Every row gives one point. Each copy is the shape, with its points in the same order, turned, moved and blurred by noise. Say if it was mirrored as well.
(in the rows, 128 means zero)

Shape (5 x 2)
[[ 49 178]
 [139 100]
 [150 138]
 [ 99 120]
 [198  92]]
Copy 1 (5 x 2)
[[124 206]
 [155  87]
 [115  93]
 [151 129]
 [128  30]]
Copy 1 is: mirrored
Copy 2 (5 x 2)
[[101  48]
 [167 150]
 [128 147]
 [152 104]
 [169 206]]
Copy 2 is: only turned

Shape (8 x 3)
[[ 58 114 162]
 [ 76 117 100]
 [218 129 131]
 [201 103 190]
 [150 181 165]
 [142 109 159]
 [113 167 154]
 [120  92 132]]
Copy 1 (8 x 3)
[[132 185 198]
 [131 132 187]
 [ 93 134  47]
 [ 71 192  67]
 [163 178  91]
 [ 97 173 123]
 [158 169 133]
 [ 88 156 151]]
Copy 1 is: mirrored
Copy 2 (8 x 3)
[[161  90  62]
 [178 117 122]
 [ 39 118 171]
 [ 27  78 116]
 [ 80 160  93]
 [ 90  97 112]
 [115 148  84]
 [125  82 123]]
Copy 2 is: only turned
Copy 3 (8 x 3)
[[126  80 192]
 [109  97 133]
 [173 230 131]
 [210 205 175]
 [107 197 187]
 [171 150 158]
 [101 149 179]
 [160 121 139]]
Copy 3 is: only turned

Shape (11 x 6)
[[117 145 101  79  86 160]
 [129  30 101 125 155 135]
 [107 127  72  96 128  96]
 [ 90  72 168 152 164  94]
 [104 163 104 113 130 155]
 [204  96 201 214 113 148]
 [ 60 159  91  89  15 191]
 [114 123  75  16 112 133]
 [152  77 128 195 130  84]
 [127  72 167 146 107 122]
 [131  72 144 192 153 149]]
Copy 1 (11 x 6)
[[171 164  96 140 136 184]
 [ 50 130 114  81 115 148]
 [165 138 104  91  82 142]
 [ 76  66 109 130  99 103]
 [167 162  84 146 129 124]
 [ 67 113 206 190 188  99]
 [181 195  74 212 101 228]
 [185 139  70  71 130 205]
 [ 83 110 189 135  98  96]
 [ 84  90 138 154 127 146]
 [ 56 132 139 153 129  93]]
Copy 1 is: mirrored
Copy 2 (11 x 6)
[[ 99 202 133  96 144 141]
 [195 129 143  97 117 209]
 [151 185 108 165 142 157]
 [192  78 129 119 182 156]
 [ 94 168 124 141 161 150]
 [142  35 131  42  80  89]
 [ 57 221  65  76 174 157]
 [148 248 162 122 162 161]
 [198  82  96 119 101 140]
 [186 106 112  67 149 151]
 [163  63 134 102 109 171]]
Copy 2 is: only turned

Shape (12 x 8)
[[167  88  65 115 199 104 150  83]
 [122 139 105 179  35 124  90 144]
 [112 125 132 102 229 143 107 120]
 [124 180  44 102 181 120 154 127]
 [110 113 126 103 209  69 103  97]
 [ 86 114  53 141  53 208 111 173]
 [160 108 152 122 198 104 149 126]
 [137 119 100 134  79 140 104 192]
 [156 123 143 101 147 154 100  93]
 [ 90 142 115 106  69 138 157 142]
 [137 137 112  65 106 143  95 157]
 [100  78 108 117 100 130  94 144]]
Copy 1 (12 x 8)
[[130  73 185 170 206 159 129 116]
 [191 162 114 147 104  32 109 164]
 [ 89  99 120 118 178 136 158  64]
 [ 73  93 174 148 124 127 171 164]
 [ 99  95 136  93 220 142 107 115]
 [202  90 122 162  44  58 175 141]
 [119 146 126 153 204 171 142 100]
 [172 127  82 161 101  92 149 164]
 [118 125 109 158 153 126  95  65]
 [172 152 140 114  67 125 129 145]
 [135  99  79 145  93 126 109 128]
 [190 100 108 131 134 112 136 118]]
Copy 1 is: mirrored
Copy 2 (12 x 8)
[[103 112 205 136 158  50 127 178]
 [165 124 100 115  69 190 181 157]
 [123  59 174 123 154  85  65 113]
 [ 69  56 115 142 154  72 134 176]
 [ 92  84 207 104 105  89  73 150]
 [194 125   7 118 127 131 140 172]
 [119  93 205  96 167 108 113 122]
 [159 115 100 103 137 175 136 182]
 [125 133 160 160 142 120 104 101]
 [ 97 139  61  86 125 138 145 145]
 [112 129 102 139 157 163  84 162]
 [158 149 112  90 104 141 100 170]]
Copy 2 is: only turned
